Rows are points. The last column is the point's height on a tilted bowl or saddle (a function of degree 2), plus a little noise. Along how many of its main directions does it bend up, bend down or stay straight?

Points (11 x 3):
[[-30   2 -12]
 [-21 -12   0]
 [  9 -16   1]
 [ 19  10   8]
 [  9 -10   1]
 [ 42   1  18]
 [ -3 -14   0]
 [-32   1 -12]
 [ 12 -17   1]
 [ 92  15  81]
 [-32  13 -24]]
Directions: 1 up, 1 down, 0 straight

Points (17 x 4):
[[  4  11  22   0]
 [ 11  23 -25 -14]
 [ 59 -61 -30 -84]
 [ 32  12   9 -10]
 [  5  46  22 -11]
 [-28 -19  -2  -3]
 [-13  24  -4  -4]
 [ 24 -12   1 -11]
 [  6 -29  17  -7]
 [ 23  29  12  -9]
 [ 24  29 -19 -16]
 [ -9 -30  37  -4]
 [ 41 -14 -32 -36]
 [ 51 -53  23 -49]
 [ -3 -27   1  -7]
 [ 27  40 -12 -18]
 [-13  29  -7  -7]]
Directions: 0 up, 3 down, 0 straight

Points:
[[-25 -17  63   1]
 [ -5  -4   7  22]
 [ 24   2 -18  21]
 [ 31  44 -18  18]
 [ -9  -3  25  17]
 [-25  68  -8  -8]
 [  0  -6   1  22]
 [ -4 -28  21   9]
 [-24 -40   6 -14]
 [ 53  12 -15  -6]
 [ 15 -62 -48 -92]
 [ 20 -19   0   7]
 [ -9 -23   1  10]
 [ 34  13   7   5]
 [  0  31 -15  32]
 [ 37   4 -27  12]
 [ -5  44  20  -3]]
Directions: 0 up, 2 down, 1 straight

Points (18 x 4):
[[ 14 -10  -5  23]
 [-15 -23   7  40]
 [-71  13  47   4]
 [  7 -33   7  41]
 [-28 -15   6  27]
 [-20 -56 -20  39]
 [ 30 -21   0   0]
 [ -7 -47 -26  50]
 [-16 -25 -19  31]
 [-18  21 -48  25]
 [ 19  19  13 -12]
 [-55   3  24  -4]
 [-36  29 -36 -21]
 [-35 -15 -13  -1]
 [-55  12   6 -38]
 [ 23   8  -4  -3]
 [-29  10 -27   2]
 [-10  12   4  24]]
Directions: 1 up, 1 down, 1 straight

Points, 26 rows:
[[ -6 -57  23   6 -21]
 [ 34  -8 -41 -31 -34]
 [ 16 -41  59  11 -39]
 [ -7  27  23  -9  -5]
 [-30  19 -20   7  -9]
 [ 36   3   7  13 -23]
 [-39 -23 -16  -9  -7]
 [ 39  25 -10  20 -33]
 [ 36  -2  12 -38 -30]
 [-38 -38  10 -15 -11]
 [-16   1  -7  11  -1]
 [ 47   2 -47 -25 -47]
 [ 19  16 -40 -19 -26]
 [  7  11  36  27 -13]
 [ 55  28 -31   3 -54]
 [ -9  44 -35 -15 -27]
 [ 34 -31  18 -14 -27]
 [ 20 -35 -21 -53 -33]
 [-26  15 -12  -1  -4]
 [ -4 -66  18  10 -27]
 [ 18   8 -46   9 -28]
 [ -6   1   5  32  -8]
 [  8 -11 -40  -8 -16]
 [ 17 -14   8  12 -11]
 [-42  22 -14 -18 -13]
 [ 47 -43  -7  16 -44]]
Directions: 0 up, 4 down, 0 straight

Points, 21 rows:
[[ 33  18   7  20 -24]
 [ 26 -29 -19   7  -7]
 [-17  22  36 -35   8]
 [-25  27  43 -33  12]
 [ 43  24 -46  12 -47]
 [ 38 -10 -21  24  -2]
 [-37  18 -27  -1   8]
 [ -3 -25   7  21  -4]
 [ 28  17  21  58  -3]
 [  3  20   4 -28 -17]
 [ 22  36   9  -7 -37]
 [ 13 -47  16 -15   4]
 [-34   2   2  17   2]
 [ 23  10 -47   6 -32]
 [-10  56 -12  36  27]
 [ -1  -5 -24 -18 -28]
 [ -8 -27 -60 -36 -77]
 [ 42 -14  24  31   2]
 [-14  22 -13   5  -1]
 [-16 -33  -4  31  -2]
 [-53 -36 -23   4 -42]]
Directions: 2 up, 2 down, 0 straight

Points:
[[ 27   1 -15  -4 -10  -4  18]
 [  7  31  -6   6   9 -62  29]
 [-16 -50   6  56  -4   1  27]
 [ 22 -26 -53  14   0  -9  26]
 [ -9 -34 -16  27 -24  14  19]
 [ 14 -27  17   3  15  32  13]
 [-37  41  54  -3   8  -6  23]
 [ -9   3   3   0  -9 -29   7]
 [ -1  44  44  15  -3   7  23]
 [ -1  34  38  -6 -15  47  30]
 [ 22  26  39   8 -32  43  41]
 [-19  32  -8  45  26   8  16]
 [ 11 -36 -15  -7  26 -15   7]
 [  6  41 -31 -21 -21 -24  27]
 [ 57   1  -2 -45 -13   9  49]
 [ 13   3   1 -24  47 -22   9]
 [ -7  27 -20  20  57 -17  10]
 [ 32  54   8  11 -38  22  50]
 [  4 -40  -3   4 -32  20  23]
 [ 11 -27  -6 -36 -28  -5  18]
 [-41  12  -2 -21  -1   0   3]
 [  7 -37  28 -16 -51  -8  32]
 [-72  11  59 -32   8  38  38]
 [-15 -27  22  45 -17 -15  25]
 [  6   5   3  10  -2  11   7]
 [-12   3 -33 -14   8 -58  17]
 [ -3  26 -49 -43 -21 -23  28]
 [-31   2  50  52  22 -18  30]
 [ -5  -8   1   2 -28  -7  10]
 [  7  11  76 -71   4  26  44]
 [-27 -37  13  -7 -13 -34  14]
 [ 14  27 -26 -12 -12 -63  36]
 [-12   0 -20 -25   7  11   3]
 [ 10 -36 -22 -24 -12  34  25]
 [-12  40  -6  12   7  -9  11]
 [ 34  -7 -28 -14  24  69  54]
 [  0  33  35  -4   3  45  24]
 [-17   2  14  -4 -52  -2  21]
 [  8  18 -10  37  37 -20  13]
 [ 34  -5 -32  -4   3  -6  23]
 [ 17  21 -36  22   2  22  26]
 [  0  11 -46  -6  -8  29  25]
 [ -4  35   1  -8 -34  27  26]
 [ 26 -64  -9 -30   7 -18  31]
 [ -4 -41 -64  11 -33  27  45]
 [-14  31   0  13  23 -13   6]]
Directions: 6 up, 0 down, 0 straight

Points:
[[ -5   3  -1 -14  -2  29   9]
 [-29  33   1 -53  31  34 -28]
 [-25   4   9 -12  26 -18 -25]
 [ 24   9 -24   2  22 -49 -12]
 [  0 -10  21 -29  12  -9 -13]
 [ 25   6   6  -2 -29  -1   9]
 [-19 -16 -11  28 -25  12  -5]
 [ 15  32 -32   7 -17   8   5]
 [-64 -14   0 -32   8   7 -67]
 [ -2  25 -38   8 -25  32  18]
 [ -7 -37 -13 -33  16 -27 -45]
 [-21  61   7  36   9  -6   2]
 [-13   2  -1 -37 -36 -11 -19]
 [  1 -31   3  10  30  85   4]
 [-26 -14 -12   2  16  19 -11]
 [  2  24   9  -5  68  56   9]
 [ 18 -38   0 -12 -27 -19   3]
 [-22  45   0   7 -21 -12 -22]
 [-53  -7  60 -19   6  29 -40]
 [ 17 -38 -16  -1  -3  36   2]
 [-41 -14  10 -13  35  51 -23]
 [ 25  57  29 -17  -1 -24 -33]
 [ -7   2 -13  16 -29  16   6]
 [ 53   0 -37 -26  40 -18 -33]
 [ 18  37  -7 -39  12  15  -9]
 [ 26  -6  19 -59  24   9 -25]
 [ 20   8   6  10 -19   2  10]
 [ 20  -8 -63  17 -39  -1 -26]
 [-22 -13   4 -17  57  23 -28]
 [-25 -15 -58   6   9 -23 -45]
 [ -6   9  50  -6 -12 -29  -3]
 [-28 -37 -18 -15  34   8 -46]
 [-42 -35  19 -55  25 -37 -84]
 [-13  28   5  28   5 -41  -3]
 [  9 -12 -13 -41  11  53  11]
 [ 15 -24  23 -75 -22  -6  -3]
 [-11  -4   5   8 -12  -1   0]
 [-43  -4  35  14  14   0 -20]
 [  5  19  -8   2  41 -34  -2]
 [-21   6  42   9 -14  59  13]
 [ -1 -16 -41  -5  -4 -31 -35]
 [ -6 -18   0 -30   9 -35 -31]
 [ 64  11 -57  15  -9  20 -10]]
Directions: 2 up, 4 down, 0 straight

Points:
[[ 12 -26 -17   9  -1 -20  13]
 [ -6   5 -38 -43  34 -50  -1]
 [ -1  11 -45  10  18  12   2]
 [ -5  45  25 -29 -56   7  35]
 [ -2  33 -11  18  -1  17  -4]
 [  8 -32   4   8  29 -18  34]
 [ 11  45 -16 -24  22  13  10]
 [  8 -69  13   8  16  11  55]
 [  7  -2 -19  37  -5 -25  24]
 [ -4  -9 -17 -34   0  13 -12]
 [ -9  -1  -3   7 -15 -28  19]
 [ 28  11   2  30  -2  21  -1]
 [-34  20 -41 -18 -37  -5  22]
 [-64 -26 -24  17 -23  16  42]
 [-47  16  -9 -36 -20  29   3]
 [  4  19  13  -8  18   1  12]
 [-25 -54 -23  42 -10  48  42]
 [ 34  40 -43 -32 -12 -21   4]
 [ 37  31 -21  -7 -35  36   5]
 [ 10  33 -19  47  48  41  22]
 [ 22  20  14 -20  39 -72  66]
 [ 18   7 -42   4 -21 -30   7]
 [  4  47   5  -3  42  24  25]
 [ -6  36 -42  35  19  -3  28]
 [  8  -6 -41 -13  22 -23  -4]
 [-36 -18   9 -31  38  -5  26]
 [-19   7 -40 -17  34 -33  13]
 [  8  36  -4 -28   9 -13  13]
 [ 39 -10  11 -28   1  -8  11]
 [ -4 -33 -27   9 -37   1  23]
 [ 48  34 -42 -32  -6  23   8]
 [ 14  12 -12   3  25  -1  10]
 [-19 -32 -48  -2  17  27  -2]
 [ -4   5  -9   8  -5   1   1]
 [-13 -10  31 -25  28 -12  38]
 [ 42  -1   8  13   5  22  10]
 [ -2 -23 -18  28  19 -24  33]
 [-49  54  16  18  22   3  38]
 [ -5   0  57   1   1  94  -9]
 [ 16  -4 -18   6   4  25  -3]
 [-15   4  61  -8  32  23  41]
 [  3  12  61 -31  54  34  71]]
Directions: 4 up, 1 down, 1 straight

Points, 77 rows:
[[ 25 -34  20  42 -45   6  35   4 -37]
 [ 21  -3  -1  16  16  32  15 -18  18]
 [-21 -16 -57  13  13  38  18  53 -29]
 [ 22 -20   4 -19  10  -7  28   8 -14]
 [ -2  43  31 -42  26 -57 -28  14 -20]
 [ 36  47  -9  18  27  12   9 -26  20]
 [  8  -3  -2   0 -11  13 -34 -47 -14]
 [-66 -15  15 -18 -57 -16 -14   2  -6]
 [ 39  16  -5  16 -37 -14 -14  27  -7]
 [  7 -16  56  -8   3 -23  22  41 -24]
 [-20  -4 -58  13  30   5  21  20  -3]
 [-27 -14 -45   5 -24  20 -43  18 -19]
 [  7 -33 -28 -25   2 -18 -12 -12 -20]
 [ 45 -62  28   3   7  53 -20  52 -70]
 [  7  23 -33  19  -4  -8  -7  24  -2]
 [ -5  -1  30  23  12 -29  13  27  -8]
 [ 19  44 -15   9  61 -21 -19  -5 -16]
 [-37 -16 -12  21 -16   5   6  16  -6]
 [-31  59   6  -7  23 -11 -28 -21  -3]
 [ 38 -23  22  -3  -3  23  53 -15  -8]
 [ 19 -21  43   3 -55 -19 -34 -17 -56]
 [  6  -9  40  31   7   2 -11  -7  -9]
 [-35 -38 -15 -18  21   6   0   4  -8]
 [-54 -31  10   0 -37 -16 -21  13 -23]
 [ 19 -19  26  27  23  48  44  -9   4]
 [ -4  43 -17   8 -52  -2   9  56  13]
 [ 15 -18  13   9  36  21  32 -43  14]
 [  2  16  16  14 -66 -16  -7  39  -6]
 [  0 -40  -4 -15  18 -49 -17   2 -42]
 [  5  11 -44   6  22  -9 -36  -4 -10]
 [ 31  65   0  52 -28 -36 -29  10 -16]
 [ 55   1  -8 -12  -7  25 -16 -23   8]
 [-11  -1 -36  -9 -18   1  22 -20  18]
 [ 26 -17 -12  14  62  13   7  -6  11]
 [ 38   2 -19 -17  57 -38  27 -60 -27]
 [ 29  30 -22   1   9  14 -28  19   8]
 [ 23 -50  33   5   1  13 -58 -53 -67]
 [  4  -6  18  27 -27  33  24 -21  -9]
 [-15   7 -55   2  25  26  50 -34  40]
 [ 23 -54  38 -29 -14  12 -19   6 -60]
 [-14  25 -23 -32 -60 -12 -40  34  22]
 [ 11  37 -17   3  24 -28 -28  28  -8]
 [-50 -15 -11  -9  23  14  -1 -22   6]
 [ 27  -4 -15  18   1 -22  16   0  -5]
 [-40  15   5  10  38  21 -22   8 -15]
 [-64  12  16 -15  51   4  33  33 -34]
 [-19 -53  33 -35  13  35 -44  18 -78]
 [ 18  30  34 -17  -1 -17  -9   4   7]
 [ 56 -34   3  34 -14  10   7   7  -9]
 [ 47   7  56 -31   6 -28 -19  10 -16]
 [-11   5   8   0  25 -40 -32  -7 -24]
 [-10 -67  -4   2   6   5  19   2 -22]
 [ -3  19  -8  10  37  11  14 -18  11]
 [ 35  35   9   0   9 -10  15  -4  12]
 [ -4 -32  41  -7 -18 -47   2 -74 -88]
 [-16 -38 -14  -6  29  10 -19  17 -21]
 [ -2   3 -37   2  -5 -16 -35  28 -16]
 [-30  -7  39 -37 -15  40 -28  27 -28]
 [-19 -38 -15 -34  27 -25  39 -71 -24]
 [ -6  24  10 -33 -19  -6  18   7  15]
 [  4  26 -51 -14  12 -28 -13  -6  -1]
 [ 24  45 -68 -12  24  -6  33  14  -2]
 [ 49  27   2 -18  30 -54  -8 -18 -29]
 [-31   4 -17   5 -17  40 -32  17  -4]
 [ -2 -19 -16 -11 -38  43  26  24 -12]
 [ -2  -1  -8  22  15  24  46  35 -16]
 [ 25   9 -18   8  -3   9  15  33  -1]
 [ -5 -38  -8   6  32   0  38 -51   9]
 [-10  42  18   5  24  54  -9  -8   5]
 [-35  -2  -7 -12 -14  17 -45  -1  -7]
 [-19 -35 -48  29  23  30  -8 -27  14]
 [ 17 -31  44  -4 -49  18  -7   2 -45]
 [  9 -43  -6  26 -11 -22  65 -11 -29]
 [ 16 -40 -10  -9   3 -25  28  48 -47]
 [ -8  15  -6 -25   6  -4 -25   1   5]
 [ 14  -5 -26   2   0  -2   4  31  -8]
 [-24  -4  34  -5 -14  12 -29 -17 -24]]
Directions: 2 up, 5 down, 1 straight

Points, 77 rows:
[[  9  -9  29 -26   2  -2  28  -3   4]
 [-16  22  47  -7  -6 -15   0 -29 -17]
 [ 57 -30  17 -35  -8 -13  19  60  -4]
 [  3  -8  39 -13 -15 -49 -40  39 -46]
 [ 21 -22  31 -33  -9   7 -30  13 -12]
 [-52   8 -28   3 -78 -24 -40 -31 -95]
 [ 23 -35  29  50  -7 -14  -5  28 -28]
 [ 73 -19  33 -15 -26 -24 -11  -5   4]
 [ 21  58  14  18 -17 -30  19  15   6]
 [-30  -3  24 -20  12  26  25  -7 -11]
 [  5  21  63  -2 -18  32 -23   3 -23]
 [ -1  21 -32 -25  50  -1 -44  -7 -26]
 [ 21 -18 -18  49 -17  14  12  -2 -12]
 [-31 -41 -25 -11  22 -24  16 -31 -21]
 [ 20 -41  -7  12 -13 -48   6 -43  -1]
 [ -7  -5  27 -25   5  16  13  -3  -3]
 [  3  37   7  -7  -6 -23  17  27   7]
 [-19  -2 -15 -34  39  -6   8   7   0]
 [ -1  32 -22 -20 -27   3  18  13   4]
 [ 53  41   0  39  26   4  23  14   6]
 [ -4  -3  30  -9  39 -27   5  12  -3]
 [ 10  59 -16  -6  26  33  -4 -12  -6]
 [-13 -51  16   6  31  -1  16 -58 -36]
 [-21 -24   6  -2 -36  -2  12  29  -9]
 [ -5 -14  15 -14  16  -4   6 -36  -8]
 [-30   7 -16 -32   9 -21  12  -1  -2]
 [ 48 -40  -3 -29 -34 -22  26 -54   4]
 [ 18 -18   4  28  25 -22  30  20   7]
 [-16  25 -48   9 -37  37 -19 -11 -29]
 [ -4  11  15 -23  16 -24 -28  17  -9]
 [  6  19  26  -4  25  66  18   2 -20]
 [-30 -27 -53  17 -16  33  12   5 -29]
 [ 10  32  25   2 -30  -2  21 -37  -7]
 [ -3 -44 -22 -20 -51  10  18   4 -13]
 [-38 -34 -20  33  -3   9  35  -7 -29]
 [ 21 -35  27  -1   8 -32  -6  -2  -8]
 [-34 -15  21 -45  -7   9 -30  38  -8]
 [-18 -49 -20  19 -59  11   5 -26 -50]
 [-38 -13  25 -38  35 -11  52  31 -22]
 [ 13  26   7  19  10 -57 -35  10 -23]
 [ 34 -47 -15   3   9  -6  40 -11  14]
 [-28 -46   6  30  38  -5 -17 -22 -53]
 [  9  -9 -53  16 -23   8 -42  13 -37]
 [ -2  12 -23 -26  23 -10  11 -17   9]
 [-52  57   2 -17 -17 -22 -26 -18 -25]
 [ -6   5 -45 -12   6   4  33  -1  -1]
 [ -4   3 -45 -33   6  49  33 -13 -22]
 [ 14 -60  44  21  26  22  64 -13 -37]
 [ 32  -5 -17  24   0 -34 -25  -8 -11]
 [ 25  30  45 -67   7 -26 -19 -23  -8]
 [ 21   7 -18  -6   6  -1  50  24  11]
 [ 12   5  -7  14  27  -8  13  18   8]
 [-14  39  12   6   5  -6   4  44   1]
 [  9  12 -55 -17  26   9 -41 -19 -39]
 [-26   8  71 -24  30 -24   6  13 -29]
 [-31 -24 -17  30  36 -10 -27  38 -44]
 [  4 -32   3  22  -7  10  -7 -40 -33]
 [-16 -17  -6 -33   8 -35  21 -42  -3]
 [ 33 -19  -8 -23 -13  11 -11  49   4]
 [  9 -28 -20 -23 -21 -30  -7  -4 -10]
 [-13  22 -43 -24 -11  -1  41   1  -7]
 [ 29  38  15   7   2   4  39  47   3]
 [  4 -22 -56   3 -63  13  30 -36 -44]
 [ 27  17  44  21  22  -7 -12   2 -12]
 [-16 -23 -19   6  12  19 -27  53 -16]
 [-28 -24  69  32  30  26 -21 -18 -81]
 [ 30  30  14  -4  15 -16  15 -81  12]
 [-17   3  41  -1 -27   1  26   0 -15]
 [ 29   2  12 -11 -25  -7  40 -28  10]
 [  9 -21 -41  12  -7 -33  -6  33 -18]
 [ -4  -3 -29 -47  23  45  -3  14  -7]
 [  8  11  -9 -26   3  32  40   5   3]
 [-27  18 -28 -48  30  28   5 -34 -18]
 [ 27  51  39  -8 -48   9   9  56  -2]
 [ 41 -19 -23   6   2 -11 -21 -50 -17]
 [  3 -58 -50   7 -22 -40  23   2 -20]
 [-22  32  28 -30 -32   6 -17  29   2]]
Directions: 1 up, 6 down, 1 straight

Points (76 x 9):
[[  5  38  51  -3  16 -35   5  21  15]
 [  5 -49 -32  13   8  37 -10  10  17]
 [ 54 -12  27 -27 -10  36 -38 -19  13]
 [  7  17  40 -70 -22   3  29  15  33]
 [  1 -21  11  34 -11 -19  12  -5  23]
 [-17 -33 -21 -34  -6  10  36  52  40]
 [  6  13   1 -16 -47 -37  24  20  30]
 [-43  26  33 -19  25   4  -3  30  18]
 [ 10  33 -51  49  16   1 -20   3   1]
 [ 34  15 -34 -28 -71  -2   7 -13  52]
 [ 22 -18  22   4 -64  -2 -32 -18  37]
 [-53   4  19  -4 -21 -45  49 -17  21]
 [-14  -2 -23 -10 -59 -20   3   3  32]
 [ 41 -27  23 -35 -14  45   0 -36  10]
 [-15 -24 -20   0 -36 -15  22  14  31]
 [-39 -44  23  -1  10  10  53  34  36]
 [ 12  37  36  -4   4 -18   0  -6   6]
 [-13 -50  -1 -15 -32  53  25  21  21]
 [-23 -38 -39  22 -23  -1  -7   0  31]
 [ 11  16  -1 -19  -1   3 -58  -3  10]
 [ 14   2  -6 -18 -24  14   6 -62  20]
 [ 15 -21 -19  15   9  35 -51 -21   5]
 [ 15  35   7   2 -40  12  -3  -2  11]
 [ -9   0   4 -26 -10  14 -12  33  13]
 [ 33 -15  -2  -5   0   8  45 -10  28]
 [  1  16  -5 -61  23 -10  -3 -25  18]
 [-25 -45  10  17  12 -31 -31  -6  22]
 [-24   3  -6 -18 -37   8  10  26  21]
 [-17 -11  27   4  -9 -21  52 -33  20]
 [ 41 -14  14   6 -20 -35 -12  41  39]
 [  3  22 -45  -3 -36   5 -13 -44  14]
 [ -9  -9 -38  -2 -31  18  59  16  42]
 [ 14   8  65 -58 -43 -10  13  -6  34]
 [-28  18  35  37 -10   8  26   1  11]
 [ -7  -9  28 -40  48  44 -17  27   4]
 [-59  10 -18  22  -4  -8 -20  -8   7]
 [-29 -11 -40  31  25 -28  43  28  43]
 [ 15  11 -13  31 -25  10  -7 -27  10]
 [ -3  46  35 -39  16   6   2  28  21]
 [ -4 -21 -23  -2 -34   7  29   5  28]
 [ 25 -12 -29  16  49  44  15  27  34]
 [ 12 -25  11  29  11  48  -4  28  21]
 [  0 -22   1 -55 -30   1 -25  16  13]
 [-16 -32  12  13 -28  -2  36 -18  25]
 [ 40 -27   2  32 -30  28 -13 -12  32]
 [-19   7 -64 -47 -14  -1 -21 -22  28]
 [ -2  -6  22  11 -36 -16 -15  16  22]
 [-11 -23  14  14  -7  38  -2   2   8]
 [  9  50   3  15 -18   7  59  11   4]
 [-12 -10 -16 -14 -11  13  29  12  18]
 [-29  -3 -10  48 -42 -43 -26 -56  35]
 [-17  21  -7 -15  14   6 -41  12   5]
 [ 24 -65 -13  37   1  10  49 -32  57]
 [ 18   6  37 -60 -10 -14  13  62  44]
 [-34  37 -53 -12  20   3  47 -11  14]
 [-46  20  -6  10   5 -25 -68  36  31]
 [ -7 -35  12  28  12 -10  15  -8  20]
 [ 20 -14  45   4   8  -1 -25  -3  11]
 [ 16   6 -30 -45  43  16 -18  27  28]
 [-11  -3  -9 -11 -40 -29 -15 -12  21]
 [ 17 -26  15   7  -5 -28   3   8  20]
 [-12  -7   8  -9 -43  16  14 -19  15]
 [-10  23  29  -1  14  -3 -22   4   3]
 [-18 -10  30  23 -40   8  -9 -29  19]
 [ -2  20   1  -8   3 -24 -12  30  16]
 [ 36 -65  35  57 -25 -24  28  21  67]
 [  2  41  -4  48   3  -6 -33 -10  -7]
 [ 16   6  48 -19  -3  -3 -12 -41  12]
 [  7 -49 -12  13 -26  57  33  44  47]
 [-20 -37  20  25 -40  -8  27  -1  33]
 [ 63 -22 -22  17  -1 -36 -32  -9  52]
 [ -9  45   1  22  38 -36  10  22   3]
 [  6   3  -8  -1  25  35 -23 -16  -2]
 [ 35  -4  19  39  24   5 -56 -78  40]
 [-86  13   5   1  -3 -14 -49 -23  19]
 [  8 -24   9   9 -21  33 -11 -22   8]]
Directions: 6 up, 1 down, 1 straight

Points:
[[-33 -39  17  32  11  -6   4 -59  54]
 [-10  28  -6  29  23 -18  16  50  -7]
 [ 52  21 -15   2 -12 -29 -13 -40  18]
 [ 18  18 -17 -30 -33  23 -30   4   6]
 [ 32  -7 -19  11  42  30  11  42 -10]
 [ 15 -14   3  14  24 -16 -42 -19  27]
 [ 11  24  -8  24 -60 -20 -22  12   2]
 [  9  20 -17 -18   0 -37  -4 -22  -1]
 [-27   2  29  -1  38  -1 -43 -54  75]
 [ -9  11 -22 -12  37  31 -28  -3  39]
 [ 36 -22 -43  -6  -8  67   0  28 -34]
 [  5 -33 -36 -14  65 -25  16 -22  52]
 [  5 -23  -3  -1  49   2  24  -4  27]
 [ 14  23 -33 -13 -10 -34  39 -12   1]
 [ 38  23 -15 -13  15  50  20  34 -29]
 [ 43   1 -24 -60  21 -19 -27   4  -8]
 [-61 -13  -6  17   7  11 -47  43  33]
 [  1 -15   9   1 -20  41 -20  27 -23]
 [ 42  -1 -22   1  25  25  38 -15  27]
 [ 48  17  23  31   2   0  29   8  -4]
 [-16 -56  25   6  -7 -57  -6  14  20]
 [  3  32 -38   0 -47 -24   1 -20  19]
 [-40  -3  27   7 -19   7   7 -41  34]
 [ -1 -32 -24 -27 -24 -24  -8  61 -16]
 [ 19  17  16 -15  13 -13  23   9  -8]
 [ 20  20  14 -31 -59  -7  -6 -70  68]
 [-24 -16  46  31  30  26  24 -29  22]
 [  4  54   3  47   8  -6  19  19   4]
 [ 17  -6  41  25 -59 -11  10 -21  21]
 [  7   5 -17  31  44 -36  -8   0  29]
 [ 54   7  36  -5 -14 -11  26 -13   4]
 [-56  23 -29 -16 -13 -22 -22   8  13]
 [-18  -5  -7  27  15 -28   4  27   9]
 [-22 -21 -10 -17  -1 -12  27   7   0]
 [ 22 -22 -15 -40 -12  -5 -40  19   2]
 [  2 -10 -15  18 -30  -3 -15  45 -18]
 [  7  20 -18  -3  28  24 -16  38 -11]
 [-20 -28  16  -3  40   1  -7 -24  37]
 [-19  44  14 -25 -19   3 -16  18   2]
 [  2 -48  32   0  -6  -1  47 -61  40]
 [ 33  25  37 -49   5   1   4  60 -15]
 [ -4 -53  20   8 -34  31  15  19 -12]
 [ 10  31   1  -3 -24   3 -10 -23  18]
 [-61  -9  -9 -22  28  -6   4  63   2]
 [  6  18 -52   2  38   5  65 -22  70]
 [ -8   8  -3 -38  37  26 -25  24  20]
 [-15  13  24  -3 -15   0  16  -3   1]
 [-33  26  29  18 -18  15  -6   2   7]
 [ 23  44 -26 -42  11 -14  22  28 -21]
 [  3   5 -35  29  -4  -7  -1  -2  14]
 [ 31  20 -18  19 -12   6 -18  32 -27]
 [-54  24 -72   6 -19 -22   4 -11  39]
 [-40   8  13   1  52  11 -29  -3  50]
 [ 44 -15  42 -30 -37  10 -26   0  12]
 [-32  15 -14  13  21 -51  26  16   1]
 [-14 -24 -79  39 -36   4 -29  28  27]
 [ 52  10   8 -47  53  -4  69   0  42]
 [-45  18 -36 -27  50   3  31 -19  49]
 [-25   4 -35  28   1 -15  -8  37   3]
 [-17  12  30  32  18   1 -10  11  13]
 [-12 -26 -14  11 -11  13 -11 -20  22]
 [  3  43  -5  38 -17  20 -10  13 -17]
 [-14  33 -28 -35 -14 -14   8  -8   2]
 [  4 -32 -15 -21 -17  29  40   9  -3]
 [-42  38  -7  21  23  -5  -8  22  15]
 [ 14   2 -16  18   6 -24 -19  34  -9]
 [-12 -26   9  20  21  20  23  43 -11]
 [ 52   6  -9 -68  25 -16  28  17  -7]
 [ 21  35   2 -42  -3 -36 -18 -52  18]
 [ -5  11  27  12  14 -34  23 -25  15]
 [ -2  32  76  38 -25  25  36   6  -5]
 [-39   2  56 -22 -34  27 -22 -11  46]
 [  4  14   8  -4  34 -12  20  10   3]]
Directions: 5 up, 1 down, 2 straight
